Each row of a before or after table is a point. One or more steps were done to the points. Then noise was added and the rows were shuffled. The steps act on columns, c1 being the first. Name the steps. A step turns or swaps two columns, mirrors them in a line or flattens them onto one, adds a multiple of one to another, or multiplies or shifts one. Angles are multiples of 10 degrees, from the lower column toward the higher: turns from -170 to 170, lines from 10 to 170 but not 90. Use the fewest steps. Two steps may share a column if one is a turn and the other turns, adds or multiplies; they go together, in the order done. Otherwise the lowest column goes first.

Before (13 x 2):
[[ 0.25 -0.37]
 [ 0.27 -0.71]
 [-0.61 -0.12]
 [-0.12 -0.22]
 [-0.50  0.16]
 [ 0.01 -0.06]
 [-0.08 -0.51]
 [ 0.06 -0.50]
 [-0.56  0.17]
 [-0.71  0.15]
 [-0.57  0.16]
 [-0.75  0.30]
 [ 0.21 -1.25]]
After (13 x 2):
[[ 0.06 -0.42]
 [-0.14  0.29]
 [ 0.17 -0.68]
 [ 0.05 -0.44]
 [-0.03  0.41]
 [ 0.20 -1.29]
 [ 0.03 -0.05]
 [-0.05  0.16]
 [-0.02  0.23]
 [ 0.00  0.01]
 [-0.01  0.28]
 [ 0.09 -0.52]
 [ 0.02 -0.18]]
Steps: flatten c1 and c2 onto the line at 100 degrees

Before (13 x 3):
[[-0.37 -0.01  0.05]
 [ 0.01 -0.55  0.23]
 [ 0.41 -0.18 -0.24]
 [-0.32 -0.34 -0.30]
 [ 0.27 -0.60 -0.79]
 [ 0.67 -0.76 -0.86]
 [-0.48  0.28 -0.93]
 [ 0.07  0.32  0.00]
 [ 0.61 -0.85  0.30]
 [ 0.50 -0.70 -0.35]
 [-0.60  0.04 -0.53]
 [ 0.57 -0.49 -0.28]
 [ 0.18 -0.49  0.19]]
After (13 x 3):
[[-0.56  0.21  0.33]
 [ 0.23  0.51 -0.43]
 [-0.30 -0.31 -0.13]
 [ 0.27 -0.18  0.11]
 [-0.63 -0.39 -0.22]
 [-0.17  0.35 -0.19]
 [-1.05 -0.33  0.38]
 [ 0.43  0.33 -0.81]
 [-0.65 -0.02 -0.71]
 [-0.54 -0.04  0.33]
 [ 0.18  0.33  0.19]
 [-0.94 -0.39 -0.77]
 [-0.82 -0.24 -0.26]]
Steps: turn c1 and c2 by -110 degrees; shift c3 by 0.10

Before (8 x 6):
[[ 0.50  0.08  0.23 -0.39  0.01  0.94]
 [ 0.14  0.20 -0.71  0.62  0.08 -0.27]
 [ 0.97 -0.08 -0.23  0.55  0.03 -0.29]
 [-0.02 -0.29 -0.04 -0.37 -0.73  0.91]
 [-0.02 -0.19  0.03 -0.40 -0.02  0.62]
 [ 0.16 -0.64 -0.11 -0.27  0.02  0.69]
 [ 0.07 -0.02  0.04  1.01  0.05 -0.38]
 [ 0.59  0.08  0.05  0.17  0.06 -0.70]]
After (8 x 6):
[[-0.03  0.17 -0.74  0.06 -0.43 -0.68]
 [ 0.00  0.05  0.21  0.58 -0.50  0.81]
 [ 0.01 -0.19  0.06  0.31 -0.55  0.66]
 [-0.04 -0.08 -0.20  0.04 -0.49 -0.65]
 [ 0.00 -0.60  0.05  0.47 -0.52  0.58]
 [ 0.01 -0.04  0.08  0.14 -0.45 -1.10]
 [ 0.03 -0.24  0.08  0.61 -1.24  0.82]
 [ 0.01  0.09  0.04 -0.54 -0.49 -0.53]]
Steps: multiply c1 by 0; add -0.3 times c2 to c3; turn c4 and c6 by -60 degrees; shift c5 by -0.50

Before (12 x 8):
[[ 0.02 -0.17 -0.13  0.40  0.97  0.13  0.34  0.08]
 [-0.28  0.03 -0.23  0.28  0.22 -0.48 -0.14  1.04]
 [-0.18 -0.38 -0.28  0.34  0.68  0.20 -0.06  0.56]
 [ 0.09  0.15  0.27 -0.49 -0.03 -0.09 -0.58 -0.10]
 [ 0.18 -0.61  0.65  0.52  0.68  0.29  0.60  0.44]
 [ 0.02  0.20  0.67 -0.17 -0.17  0.89 -0.49 -0.25]
 [ 0.70  0.07  0.07 -0.29 -0.74  0.19 -0.67 -0.12]
 [-0.12  0.42 -0.23 -0.71 -0.49  0.45 -0.02  0.13]
 [-0.03 -0.32 -0.26  0.22  0.67  0.08  0.59  0.42]
 [-0.25 -1.05  0.06  0.06  0.89  0.42  0.31  0.44]
 [-0.42  0.08  0.10 -0.74 -0.27 -0.04  0.00 -0.18]
 [-0.24  0.00  0.01  0.08 -0.68  0.12 -0.38 -0.32]]
After (12 x 8):
[[-0.14  0.13  0.08 -0.01 -0.73 -0.56  0.39  0.70]
 [ 0.42 -0.36 -0.26  0.06  0.67  0.32 -0.50 -0.03]
 [ 0.44 -0.69  0.67  0.14  0.69  0.17 -0.64  0.16]
 [-0.20  0.21  0.11 -0.04 -0.26  0.04  0.02 -0.40]
 [ 0.12  0.52 -0.23 -0.10 -0.50 -0.37 -0.27 -0.12]
 [-0.26  0.21  0.66 -0.04 -0.16 -0.99 -0.19  0.02]
 [-0.10  0.21  0.29 -0.04 -0.03 -0.31  0.50  0.08]
 [ 1.02  0.00 -0.21  0.00  0.22  0.26  0.40 -0.29]
 [ 0.08 -0.22 -0.12  0.06  0.96  0.12 -0.35  0.02]
 [ 0.46 -1.04  0.06  0.20  0.89 -0.12 -0.53 -0.23]
 [-0.32 -0.02  0.02  0.01 -0.70 -0.32  0.20 -0.23]
 [ 0.56 -0.44 -0.28  0.08  0.66 -0.19 -0.08 -0.17]]
Steps: swap c1 and c8; flatten c2 and c4 onto the line at 170 degrees; turn c6 and c7 by -140 degrees
